Rows are points. Any point is a mix of the corners, with weights that add up to 1. It lies inside the corners' shape when no weight is negative. Is each point inside? If not, which corners have a negative weight?
(in the rows, 128 means zero)

Corners:
(1): [128 155]
(2): [121  62]
(3): [ 88 165]
Points:
[120  69] => inside
[144 129] => outside (3)
[120  71] => inside
[111 168] => outside (2)
[107  79] => outside (1)
[111 155] => inside
[125 151] => inside
[112  68] => outside (1)
[107 155] => inside

Corners:
(1): [165 154 136  64]
(2): [155 143 135 142]
(3): [181  19 119  86]
(4): [107 159 163 132]
(5): [ 79 153 108 160]
Points:
[109 116 120 152] => outside (1)
[162 105 130 104] => inside
[152 140 132  85] => inside
[122 177 144 140] => outside (3)

Corners:
(1): [112  55  97 167 152 102]
(2): [ 97 172 152 126  42  64]
(3): [108 136 137 179 175 130]
(4): [102 121 112 146  66 133]
(5): [145 118 148  68 155 171]
(6): [134  96 172 114 103 160]
(7): [235 226 201 114 163 158]
Points:
[120 134 148 152 102 116] => outside (5)
[151 161 159 128 116 118] => inside
[147  95 148  89 149 146] => outside (3, 4)
[115 129 132 146 121 134] => inside
[131 109 141 140 140 154] => outside (2)
[163 153 163 106 116 144] => outside (3)
[160 168 180 135 109 121] => outside (4, 5)
[ 85 102 108 135 107 117] => outside (6, 7)

Corners:
(1): [198 198 121  87 128  19  63  90 128]
(2): [123  96  94 170 199 135 183 191  66]
(3): [124 164 153 133  79  79  46 137 151]
(4): [207 185  92  90 102  76  60 144 134]
(5): [115  76 138 127  68 128 172  93 120]
(6): [107  62 158 136 105 108 160 135 173]
(7): [ 76 112 120 156 109 163 217 159 143]
(8): [146 103 106  80 166 174 125 184  87]
(9): [ 80 101  82 162 127 153 174  96 146]
(10): [151 134 155 150 113 144 103  96 137]
Points:
[122 146 139 128  95 111 103 114 134] => outside (2, 4, 6)
[121 101 133 134  95 130 155 114 128] => inside
[152 114 127 116 131 139 119 187 124] => outside (1, 5, 9)
[152 141 118 115 112  97 114 121 129] => inside
[145 120 116 106 146 118 141 128 111] => outside (3, 4)
[125 132 115 137 130 123 124 144 130] => outside (5)

Corners:
(1): [142 156 153 153 124 151 114 139  71 103  82  85]
(2): [152 153 104 110 131  79 119 187 107 117 145 200]
(3): [190 124 113 136 109 173 194  49 160 148  86  61]
(4): [111 164 107  64 132  90 138 228 117 156 131 163]
(5): [118 195  77  99 122 122 114 185  98 139  98 182]
(6): [ 79 150  89 135 162 140 168 193 118 110 137 152]
(7): [100 118 128 174  76 122 135 135 123  91  77 111]
(8): [ 42 137 166 181  91 122 175  75  88 116  84 103]
(9): [115 173 115 213  69 103 144 100  76 130  75  49]
(10): [105 186 162 154  98 145 199 139 108  82  95 107]
(11): [127 159  77  62 140  74  96 171  98  84 125 166]
(12): [155 119  96  80  75 172 158 126 131 144 183 108]
(13): [128 159 132 117 116 166 168  97 210 148 157  87]
Points:
[ 97 149 134 157 101 124 150 119  99 115  95 106] => inside
[137 161 124 126  95 143 162 121 114 141 118 113] => outside (6, 7, 11)
[113 155 122 131 108 118 150 149  93 106 104 132] => outside (13)
[ 80 151 114 121 107  91 141 155 110 105 138 137] => outside (1, 3, 5)
[116 190 151 137  88 141 152 125 121 155 120 102] => outside (3, 6, 7, 11)
[121 149 125 135 109 133 154 130 124 115 120 106] => outside (5)

Corners:
(1): [ 89 122  86 144 122  95 117  70 104  70  66  98 164  94]
(2): [155 211  81 205 133 111 146 143  76 103 176 153 144 163]
(3): [130 183 160 171 118 144 127 129 159 204 125 192 159  90]
(4): [128  92 171  20 130 140 121 139 112 139 127 111 158 157]
(5): [168 163  91 152  92  91 180 138 147 115  92 173 143 149]
(6): [122 163  81 175 117 105 113 195 191 159 154 145 120 162]
(7): [130 109 133 173 126  92 158 152 127 190 109 154  33 129]
(8): [144  46 143  89 140 126 102 133  77 134 104 162 152  80]
(9): [ 89  98 149 203  60 173 183 120 137  98 106 157 128  93]
(10): [155 169  64  95 100  91  96 121 147 146 189 127 137 116]
(11): [201 136 105   7 208 184 172 147 136 137 146 181  79 191]
(12): [106 128 171 107 144 127 131 153 173  98  96 184 148  73]
(13): [143  93 157 137 187 113 123 121 149 116 143 171 137 175]
(14): [207 184 110 116 128  96  86 140 128 162 103 102 116 141]
(15): [175 127 116 159 163 122 196 160 137 132 131  84 126 172]
Points:
[139 130 118 107 146 109 122 133 138 133 137 168 131 133] => outside (9, 14, 15)
[150 143 113 146 131 120 148 137 122 144 131 151 114 146] => outside (12)
[115 124 148 137 117 145 144 117 123 133 122 184 143  96] => outside (6, 14, 15)
[134 121 128 129 138 129 145 127 126 120 107 147 129 133] => outside (10)
[132 118 122 128 119 138 137 127 134 144 133 133 121 126] => outside (2, 5, 12)
[153 147 122 124 131 121 125 134 137 144 127 144 131 129] => inside
[121 131 120 132 120 121 111 128 133 129 121 147 132 110] => outside (5, 15)
[163 117 152 114 123 135 152 162 139 173  89 143 115 120] => outside (1, 2, 10, 13)
[152 157 114 147 125 122 141 147 151 139 125 180 117 126] => outside (1, 4, 15)

Corners:
(1): [146  95 139 215 113 184 187  85 102 150 141 119 104 128 190 170 164 141
 118 141]
(2): [ 50 139 185  75 144  93 102 101  95 119 162 150 170 175 112 115 123 107
  89 157]
(3): [ 97  83 129 163  90 152 125  96 171 165 105  83  99 121 137 146 149  70
 124 144]
(4): [132 104 128 156  60  96 142 150 140 190 109 122 104 152 181  89 153  75
 192 124]
(5): [189 137 138 123  87 125 151  76 131 109 130 123  90  96 134 141 148 102
 108  76]
(6): [114 104  95 146 103 181 185 122 124 163 134 154  73 124 138 149 120  74
 120 106]
(7): [ 97 160 138 123 136 117 133 155 103  53  99 146 170 180  91 113 114  97
 133 165]
(8): [ 99 188 167  91 157 115 112 115 143 122 113 205 168 176  93 121 131 141
  71 233]
(9): [131 115 115 152 137 121 101  93 160 134 137 169 170 150 156 187 158  94
 144 108]
(10): [155  98  78 135 132 170 163  90  87 148 137 123 134  53 147 124 167 101
 165 129]
(11): [175  82 130 124 107 152 111 113 121 172 154  95 136 148 135 129  88 117
 119 136]
(12): [122 115 110 120  95 170 135 104 124 142 119 128  93 127 147 173 140 166
 176 108]
(13): [109 125  85 119  59 134 215  76 143 166 118  90 150 161 145 107 128  94
 143 138]
(14): [ 75 207 168  78 195  66 108 131 126 108 129 144 180 148 137 129  65 131
 117 177]
(15): [151  99 149 174 134 165 155 109 150 153 150 123 146 130  92 120 144 130
 160  79]
(16): [161  77 105  91 142 133 196 132 152 118 157  91 102 134 139 151 163 106
 154 124]
(17): [101 147 111 122 169  83 114  74 154 102 196 123 120 182 120  87 112 101
 133 143]
(18): [113 128  86 101 147  81 135 112  82 155  94  82 125 147 129 117 136 126
 108 101]
(19): [ 84 234 139  80 146  76  69 175 109 118 181 143 197 145 118 134 109 137
  81 163]
(20): [ 90 249 159  47 167  96 114 117  68 122 136 148 151 190  87 162 131  65
 163 168]
(21): [115  88 113 151  68  72 171 107 124 165 144 129 120 110 105 159 116 120
 140 161]
Points:
[113  93 107 158 111 110 167 105 150 158 140  91 114 177 144 122 119  75
 164 126] => outside (2, 5, 8, 10, 12, 19)
[113 110 119 116  96  84 138 117 149 144 133 104 144 153 133 111 121 110
 136 120] => outside (1, 6, 8, 10, 20)
[ 94 161 115  86 144  88 126 126 108 130 136 145 163 152 128 130 110 113
 134 163] => outside (1, 3, 5, 15)
[119 139 126 125 123 124 129 105 126 147 140 133 133 137 132 138 132 120
 125 132] => outside (7, 16)

Corners:
(1): [156 155  48 104 101 113  80 163 135 163  99 114 162 166 109  78  93 119
 162 146]
(2): [139 161 160  99 155 105 116 165  73 175 138 128 126 174 151 101 108  84
  89  67]
(3): [156 190  76 123 119  86  88 158  64 123  85  96  79 127 173  95 120 117
  97  79]
(4): [118  64 170 160 133 186 172  87 105 135 146  82 119 154 116 188 123 171
 171 139]
(5): [181 112 164 123 116 111 219 100 134  79 165 134  83 193  93 104 154 130
 147  94]
(6): [103 109 197 123 151 163  87  87 111  83 107 163  83 141  66 136 148 157
 170 185]
(7): [101  86 208 142 168 168 103  62 120  60  67  68 148 168 123 156 166 103
 147 186]
(8): [196 135 112  59 112 121 125 101 110 163 137 123 164  54 153 144 127  59
  99  95]
(9): [ 99 110 150 161  83 152 103 113 149  94 156 158  38 173 111 217 175  83
 166 187]
(10): [146 139 118  78 139  74 147 194  74 126 143 108 190 118 178 152 171 103
 166  86]
(11): [179 105  56  84 144  71 128 171  67 140 107 129 123 126 160 100  90  56
  57 144]
(12): [ 69  59 151 136 119 130 113  74 167  78 120 146 127 154 177 140 119 142
 189 141]
(13): [150  61 172 169  82 138 131 108 122 123 118 174 115 134 144  98 207 134
 157 185]
(14): [157 185 139 169 163  58 132 140 140 133 187  79  73 167 125 108  98 107
 102 141]
(15): [120 141 120 158 110  87 162 100 125 127 163 163 114 196 109 144 171 161
  63 117]
(16): [147 165  96 107 116 168 169 105  76 131 174 131 134 117 165  77 115  80
 132 122]
(17): [ 84 118 156 112 154 215 158 123 177 108  82 155  92 153 157 156 185 164
 148 180]
(18): [220 145 103 184 162  73 128 125  95 133 132 148 157 171 132 103 133  54
 119  71]
(19): [129 140 151 112  70 115 181 145 100 104  69 182 154  98 170 138 128 121
 135 170]
(20): [100 134  81 118 139  72 159 128 107 170  93  99 131  82 140  87 138  65
 126 104]
(21): [146 123 115 186 161 104 104 179 131  48 163 101 120 110 102 108 102  91
 100  85]
Points:
[122 119 143 128 130 136 141 119 123 114 106 131 121 138 141 129 152 118
 136 147] => inside
[127  89 177 133 138 129 159  99 136 116 141 140 106 170 128 152 175 126
 145 139] => outside (1, 3, 16, 19, 21)
[129 128 139 131 114 124 132 132 114 115 128 140 110 144 137 143 140 103
 134 138] => inside
[123 102 109 143 112 124 152 128 114 116 118 138 120 131 133 123 143 126
 151 133] => outside (2, 7, 8, 14)
[124 117 127 132 132 123 145 119 111 133 122 111 120 131 136 129 134 114
 138 125] => inside
